Each row of a before or after table is a point. One or more steps were done to the points. Then noise was added and the rows were shuffled. The steps act on columns, c1 being the first. Name the steps. A step turns or swaps two columns, mirrors them in a line or flattens them onto one, adds a multiple of one to another, or multiplies or shifts one. Angles are multiples of 10 degrees, from the lower column toward the higher: turns from -170 to 170, lines from 10 to 170 but not 90. Use the fewest steps. Two steps may share a column if one is a turn and the other turns, adds or multiplies; they go together, in the order done. Otherwise the lowest column goes first.

Before, 11 rows:
[[-0.08 -0.24]
 [ 0.55 -0.03]
 [ 0.62  0.33]
 [ 0.04  0.02]
 [ 0.27 -0.07]
 [-0.46 -0.23]
 [ 0.25  0.22]
 [ 0.61 -0.24]
 [-0.33 -0.11]
 [-0.57  0.71]
 [ 0.62 -0.14]]
After (11 x 2):
[[ 0.00  0.83]
 [-0.04  0.45]
 [ 0.04  0.28]
 [-1.18  1.20]
 [-1.08  0.27]
 [-0.57  0.52]
 [-0.92  0.38]
 [-0.35  0.72]
 [-0.65  0.25]
 [ 0.00  0.35]
 [-0.34  0.43]]
Steps: shift c1 by -0.60; shift c2 by 0.50

Before:
[[-0.39 -0.12 -0.19 -0.29]
 [-0.60 -0.36 -0.35 -0.05]
 [ 0.43  0.20 -0.11 -0.18]
 [ 0.49 -0.26  0.35  0.75]
 [ 0.54  0.23  0.80 -0.41]
 [-0.22 -0.17  0.09  0.14]
 [-0.11 -0.78 -0.27 -0.39]
 [ 0.33  0.22  0.07 -0.10]
 [ 0.73 -0.53  0.14 -0.47]
 [ 0.32  0.09  0.46 -0.34]
 [-0.27  0.53  0.00  0.07]
 [ 0.13  0.02 -0.19 -0.01]
 [-0.16  0.61  0.05 -0.36]
 [-0.60 -0.24  0.08  0.14]]
After:
[[-0.09 -0.77 -0.25 -0.50]
 [-0.17  0.59  0.08 -0.44]
 [ 0.51  0.25  0.81 -0.51]
 [ 0.75 -0.50  0.15 -0.62]
 [-0.20 -0.19  0.09  0.18]
 [-0.29  0.52  0.00  0.11]
 [-0.58 -0.22  0.05  0.16]
 [-0.61 -0.36 -0.37 -0.05]
 [ 0.32  0.18  0.09 -0.14]
 [ 0.43  0.21 -0.10 -0.27]
 [-0.40 -0.13 -0.18 -0.33]
 [ 0.30  0.06  0.47 -0.44]
 [ 0.53 -0.24  0.36  0.93]
 [ 0.16  0.06 -0.22 -0.02]]
Steps: multiply c4 by 1.3

Before, 14 rows:
[[-0.44 -0.42 -0.61 -0.22 -0.37 -0.04 -0.26  0.00  0.65]
 [-0.57 -0.20 -0.22 -0.10 -0.11  0.62 -0.20 -0.17 -0.17]
 [-0.37 -0.47  0.34 -0.18  0.29 -0.25  0.20 -0.11 -0.17]
 [ 0.79  0.09  0.20  0.41 -0.04 -0.24 -0.34  0.96  0.44]
 [-0.20 -0.61  0.32  0.07  0.01  0.40  0.75 -0.39  0.32]
 [-0.46 -0.05 -0.08 -0.12  0.34  0.29 -0.29  0.01 -0.44]
 [ 0.50 -0.06  0.29  0.15  0.00  0.35 -0.69  0.12 -0.02]
 [ 0.25  0.11  0.08 -0.09  0.76  0.68 -0.40  0.24  0.16]
 [ 0.17 -0.29  0.12  0.35 -0.31  0.38 -0.10 -0.04 -0.17]
 [-0.29 -0.41  0.45  0.02  0.41  0.20  0.31  0.63  0.76]
 [-0.60  0.36  0.09 -0.67  0.10 -0.14  0.57  0.12 -0.21]
 [ 0.07 -0.04  0.36 -0.05 -0.17  0.14  0.75 -0.71 -0.06]
 [-0.45  0.62  0.14  0.34  0.49  0.16 -0.41 -0.15 -0.47]
 [ 0.34  0.44  0.55 -0.33 -0.51  0.47 -0.26 -0.22  0.56]]
After (14 x 9):
[[ 0.57  0.45  0.55 -0.32  0.24  0.46 -0.24 -0.22  0.57]
 [ 0.34 -0.28  0.14  0.33  0.12  0.37 -0.10 -0.04 -0.17]
 [-0.35 -0.45  0.35 -0.17 -0.34 -0.25  0.20 -0.12 -0.17]
 [-0.20  0.37  0.10 -0.68 -0.56 -0.15  0.56  0.13 -0.21]
 [-0.56  0.60  0.16  0.33 -0.35  0.15 -0.39 -0.19 -0.48]
 [-0.05 -0.61  0.32  0.08 -0.20  0.44  0.72 -0.38  0.29]
 [-0.01 -0.19 -0.26 -0.12 -0.56  0.61 -0.20 -0.20 -0.17]
 [ 0.10 -0.06  0.28  0.14  0.47  0.36 -0.68  0.15 -0.03]
 [ 0.17  0.07  0.20  0.40  0.76 -0.26 -0.30  0.93  0.46]
 [-0.44 -0.06 -0.08 -0.13 -0.41  0.30 -0.29  0.01 -0.42]
 [-0.47 -0.41  0.45  0.02 -0.24  0.23  0.31  0.66  0.77]
 [ 0.31 -0.41 -0.60 -0.21 -0.50 -0.04 -0.25  0.00  0.64]
 [ 0.17 -0.05  0.35 -0.04  0.03  0.13  0.75 -0.71 -0.07]
 [-0.69  0.12  0.07 -0.09  0.36  0.69 -0.41  0.22  0.17]]
Steps: turn c1 and c5 by 80 degrees

Before, 11 rows:
[[ 0.25 -0.20  0.13  0.50 -0.06  0.00 -0.73  0.13 -0.07 -0.21 -0.56  0.00]
 [-0.54 -0.13 -0.71 -0.23 -0.10  0.13  0.04 -0.05 -0.17 -0.36 -0.02 -0.34]
 [ 0.50 -0.30 -0.26  0.22 -0.21 -0.01 -0.09 -0.11  0.36  0.39 -0.36 -0.24]
 [-0.36 -0.50  0.06  0.09 -0.02 -0.43 -0.14  0.27 -0.33  0.08  0.02  0.16]
 [-0.16 -0.55 -0.31 -0.51 -0.20  0.37 -0.80  0.22 -0.74  0.44 -0.29 -0.24]
 [ 0.03 -0.63 -0.61  0.04  0.70 -0.23 -0.10  0.56  0.39 -0.03 -0.46  0.08]
 [ 0.44 -0.16  0.00  0.31  0.87 -0.37 -0.01  0.12 -0.50 -0.42  0.51 -0.72]
 [-0.20 -0.01 -0.05 -0.67 -0.31 -0.55  0.16  0.30  0.17 -0.06 -0.36 -0.05]
 [ 0.35  0.09  0.17 -0.46 -0.31  0.26  0.17  0.77 -0.27  0.27  0.18 -0.55]
 [-0.44 -0.88 -0.01 -0.60 -0.29  0.65 -0.52  0.20 -0.13  0.55 -0.52 -0.48]
 [-0.33 -0.01 -0.20 -0.58  0.32  0.32 -0.72  0.11 -0.37  0.04  0.53  0.13]]
After, 11 rows:
[[ 0.26 -0.22  0.15 -0.34  0.19 -0.01 -0.71 -0.32 -0.08  0.15 -0.57  0.00]
 [-0.33 -0.01 -0.19  0.56 -0.30  0.32 -0.73  0.21 -0.39  0.16  0.52  0.12]
 [ 0.51 -0.30 -0.25 -0.25 -0.03  0.00 -0.08  0.00  0.37 -0.45 -0.36 -0.25]
 [-0.51 -0.15 -0.70  0.16  0.27  0.12  0.03  0.17 -0.18  0.25 -0.03 -0.34]
 [ 0.00 -0.66 -0.63  0.22 -0.58 -0.23 -0.07 -0.52  0.37  0.39 -0.46  0.07]
 [ 0.44 -0.16  0.01 -0.21 -0.55 -0.38 -0.01 -0.24 -0.51  0.81  0.51 -0.73]
 [-0.45 -0.90 -0.03  0.62 -0.04  0.65 -0.53  0.12 -0.13 -0.64 -0.51 -0.47]
 [-0.19 -0.01 -0.06  0.74  0.30 -0.55  0.15  0.10  0.16 -0.10 -0.37 -0.04]
 [-0.37 -0.51  0.06  0.07  0.00 -0.42 -0.12 -0.29 -0.34 -0.10  0.03  0.17]
 [-0.16 -0.55 -0.30  0.54 -0.04  0.36 -0.79  0.09 -0.74 -0.49 -0.29 -0.24]
 [ 0.36  0.09  0.15  0.79  0.14  0.26  0.19 -0.42 -0.24 -0.40  0.19 -0.54]]
Steps: turn c4 and c8 by -150 degrees; turn c5 and c10 by 150 degrees

Before (8 x 18):
[[ 0.31 -0.19 -0.47  0.51 -0.16  0.34  0.17  0.23  0.51  0.08 -0.44 -0.33
   0.48 -0.42 -0.77  0.62 -0.55 -0.12]
 [-0.03 -0.32 -0.49 -0.32  0.07  0.52  0.56 -0.19  0.33 -0.06  0.60  0.26
  -0.19 -0.05  0.20  0.46 -0.17 -0.02]
 [-0.38  0.14  0.63  0.76 -0.36  0.26  0.16  0.46  0.41 -0.16 -0.30 -0.36
   0.02 -0.32 -0.46  0.50 -0.21  0.10]
 [ 0.52 -0.24  0.54  0.29  0.09 -0.57 -0.45  0.16  0.61 -0.40  0.50  0.70
  -0.33 -0.56  0.12 -0.03  0.06  0.28]
 [ 0.20  0.05 -0.22 -0.24  0.09 -0.45 -0.46  0.13 -0.02 -0.02  0.31  0.04
  -0.22 -0.63  0.13 -0.04 -0.54 -0.48]
 [-0.47 -0.01  0.19 -0.07 -0.12 -0.11 -0.46 -0.19  0.00 -0.72  0.50  0.65
  -0.40  0.54 -0.61 -0.24 -0.06  0.54]
 [ 0.28 -0.37  0.00  0.17 -0.89 -0.33  0.17  0.46 -0.09 -0.15  0.09  0.12
  -0.21  0.04 -0.28  0.47  0.22  0.04]
 [ 0.29  0.06  0.32  0.60 -0.76 -0.39  0.36  0.04  0.11  0.43 -0.07  0.07
   0.66 -0.07  0.33 -0.05 -0.37  0.54]]
After, 8 rows:
[[ 0.78  0.06  0.32 -0.17 -0.76 -0.41  0.38  0.05  0.11  0.43 -0.06  0.06
   1.02 -0.07  0.33 -0.03 -0.35  0.55]
 [ 0.81 -0.19 -0.47 -0.08 -0.15  0.34  0.17  0.23  0.52  0.07 -0.45 -0.33
   0.82 -0.43 -0.78  0.62 -0.55 -0.12]
 [ 0.70  0.05 -0.25  0.04  0.09 -0.44 -0.45  0.12 -0.03 -0.03  0.31  0.03
  -0.37 -0.64  0.13 -0.03 -0.55 -0.48]
 [ 0.78 -0.37  0.00  0.30 -0.89 -0.32  0.17  0.47 -0.08 -0.15  0.09  0.11
   0.07  0.06 -0.29  0.46  0.22  0.03]
 [ 0.12  0.14  0.63  0.47 -0.34  0.25  0.17  0.46  0.42 -0.17 -0.31 -0.36
   0.88 -0.33 -0.47  0.50 -0.21  0.10]
 [ 1.02 -0.25  0.54  0.47  0.09 -0.57 -0.44  0.16  0.62 -0.41  0.50  0.69
   0.17 -0.55  0.13 -0.02  0.08  0.29]
 [ 0.48 -0.33 -0.49 -0.04  0.05  0.52  0.56 -0.19  0.34 -0.06  0.60  0.27
  -0.45 -0.05  0.20  0.46 -0.16 -0.01]
 [ 0.03 -0.02  0.18  0.30 -0.13 -0.10 -0.48 -0.19  0.00 -0.71  0.50  0.65
  -0.28  0.54 -0.60 -0.23 -0.07  0.55]]
Steps: shift c1 by 0.50; multiply c4 by 1.3; turn c4 and c13 by 60 degrees

Before (13 x 24):
[[-0.30  0.57  0.02  0.37  0.40  0.02  0.38 -0.15 -0.39 -0.27 -0.39  0.28
   0.14 -0.74  0.06 -0.47 -0.72 -0.34 -0.39  0.04  0.26  0.09 -0.57 -0.55]
 [-0.79  0.71  0.22  0.31 -0.17  0.15 -0.28  0.04 -0.35 -0.25 -0.33  0.48
  -0.02  0.03  0.25 -0.34 -0.40  0.08 -0.45 -0.55  0.26  0.01 -0.18 -0.74]
 [ 0.08  0.18  1.04  0.14 -0.14  0.07 -0.58  0.34 -0.37  0.38  0.40 -0.52
   0.41  0.44 -0.12  0.19  0.66  0.18  0.25  0.24  0.28 -0.25 -0.32 -0.12]
 [ 0.19 -0.10  0.14  0.59  0.16 -0.15 -0.23  0.16  0.16  0.13  0.42 -0.15
   0.39  0.08  0.16  0.24  0.54  0.32  0.47  0.37 -0.32  0.52  0.58  0.33]
 [-0.51 -0.35  0.29  0.63  0.30 -0.02  0.33  0.68 -0.10  0.57 -0.35  0.31
  -0.03  0.21 -0.17  0.35 -0.06  0.34  0.64  0.31 -0.57  0.28 -0.03  0.02]
 [ 0.21  0.14  0.63  0.34 -0.29 -0.59 -0.28  0.33 -0.25 -0.01  0.20 -0.40
   0.59  0.53 -0.48 -0.24  0.20 -0.04  0.20  0.15 -0.35 -0.31  0.48  0.33]
 [-0.34  0.44 -0.55  0.11  0.06  0.29  0.47  0.40 -0.13 -0.88 -0.30  0.26
   0.22 -0.10 -0.35 -0.29 -0.18 -0.33 -0.14 -0.29 -0.27  0.54 -0.60 -0.39]
 [ 0.59 -0.11  0.47  0.70 -0.06 -0.22 -0.15  0.54 -0.26  0.32  0.19 -0.36
   0.66  0.54  0.08  0.05  0.47  0.10  0.06 -0.46  0.39 -0.19  0.11  0.50]
 [-0.08  0.45  0.24  0.11 -0.58 -0.31 -0.14 -0.13 -0.17  0.49  0.32 -0.44
   0.35  0.23  0.32 -0.37  0.18  0.41 -0.22 -0.41  0.11 -0.84 -0.65 -0.69]
 [-0.50  0.29  0.01  0.47 -0.03  0.51  0.50 -0.51 -0.51 -0.44 -0.81 -0.14
  -0.19 -0.16  0.08 -0.43 -0.22 -0.16 -0.22 -0.24 -0.17  0.38 -0.34 -0.29]
 [-0.09 -0.12  0.29  0.57 -0.13  0.07 -0.15  0.20  0.12  0.11  0.19 -0.31
   0.34  0.58 -0.14  0.65 -0.22  0.52  0.23  0.48  0.13 -0.23  0.06  0.46]
 [-0.20  0.38 -0.22  0.17  0.37  0.73  0.37 -0.24 -0.22 -0.21  0.00  0.49
   0.07 -0.07 -0.40 -0.65 -0.28 -0.50 -0.82 -0.34 -0.34  0.21 -0.22 -0.13]
 [-0.74  0.18 -0.16  0.53  0.06  0.38  0.34  0.34 -0.59 -0.71 -0.13  0.26
   0.13 -0.49  0.26 -0.27 -0.18 -0.38 -0.74 -0.09 -0.62  0.04 -0.44 -0.15]]
After:
[[ 0.10 -0.12  0.48  0.70 -0.33 -0.21 -0.13  0.49 -0.28  0.14  0.21 -0.35
   0.23  0.42  0.08  0.03  0.23  0.11  0.61 -0.77  0.37 -0.43  0.08  0.55]
 [ 0.42  0.18 -0.15  0.56  0.34  0.44  0.29  0.34 -0.60 -0.91 -0.14  0.32
   0.07 -0.36  0.22 -0.31 -0.10 -0.34 -0.90 -0.15 -0.62  0.13 -0.45 -0.16]
 [ 0.01  0.47 -0.53  0.16  0.10  0.32  0.37  0.39 -0.17 -1.11 -0.36  0.27
   0.06  0.02 -0.30 -0.31  0.20 -0.31 -0.40 -0.44 -0.31  0.50 -0.56 -0.39]
 [ 0.21  0.72  0.25  0.24 -0.19  0.11 -0.31  0.10 -0.40 -0.46 -0.35  0.48
   0.04 -0.05  0.23 -0.46 -0.28  0.10 -0.85 -0.87  0.27  0.25 -0.18 -0.72]
 [-0.79 -0.31  0.28  0.65  0.24 -0.02  0.31  0.64 -0.06  0.38 -0.36  0.28
  -0.01  0.36 -0.17  0.39  0.12  0.35 -0.21  0.48 -0.58  0.25 -0.04 -0.01]
 [ 0.26  0.62 -0.05  0.38  0.63  0.07  0.37 -0.15 -0.40 -0.45 -0.38  0.28
   0.09 -0.41  0.08 -0.38 -0.51 -0.33 -0.43  0.05  0.29  0.50 -0.53 -0.55]
 [ 0.20  0.51  0.23  0.16 -0.61 -0.33 -0.16 -0.19 -0.19  0.31  0.33 -0.40
   0.14 -0.14  0.31 -0.31 -0.42  0.40 -0.11 -0.70  0.10 -0.76 -0.68 -0.67]
 [ 0.05  0.31  0.09  0.46  0.03  0.55  0.58 -0.52 -0.50 -0.62 -0.81 -0.10
  -0.08 -0.19  0.06 -0.40  0.04 -0.24 -0.56 -0.42 -0.17  0.45 -0.36 -0.26]
 [-0.06  0.15  0.65  0.36 -0.54 -0.60 -0.25  0.32 -0.25 -0.24  0.23 -0.41
   0.21  0.28 -0.44 -0.20 -0.03 -0.08  0.24  0.28 -0.31 -0.33  0.45  0.33]
 [ 0.74  0.34 -0.17  0.14  0.40  0.75  0.31 -0.23 -0.28 -0.41  0.01  0.47
   0.06  0.14 -0.42 -0.65 -0.03 -0.47 -0.43 -0.50 -0.38  0.38 -0.24 -0.14]
 [-0.27  0.10  1.07  0.14 -0.34  0.11 -0.57  0.36 -0.37  0.18  0.41 -0.51
   0.16  0.31 -0.09  0.19  0.35  0.16  0.13  0.40  0.26 -0.61 -0.36 -0.13]
 [-0.20 -0.16  0.28  0.56 -0.42  0.07 -0.15  0.16  0.14 -0.13  0.18 -0.34
   0.15  0.43 -0.13  0.62 -0.30  0.52  0.04  0.75  0.12 -0.03  0.01  0.45]
 [-0.38 -0.12  0.19  0.58  0.08 -0.11 -0.18  0.17  0.15 -0.05  0.37 -0.12
   0.13  0.18  0.17  0.20  0.76  0.37  0.34  0.60 -0.34  0.09  0.59  0.34]]
Steps: turn c1 and c19 by 70 degrees; turn c5 and c14 by 30 degrees; shift c10 by -0.20; multiply c13 by 0.4; turn c17 and c22 by -40 degrees; multiply c20 by 1.6
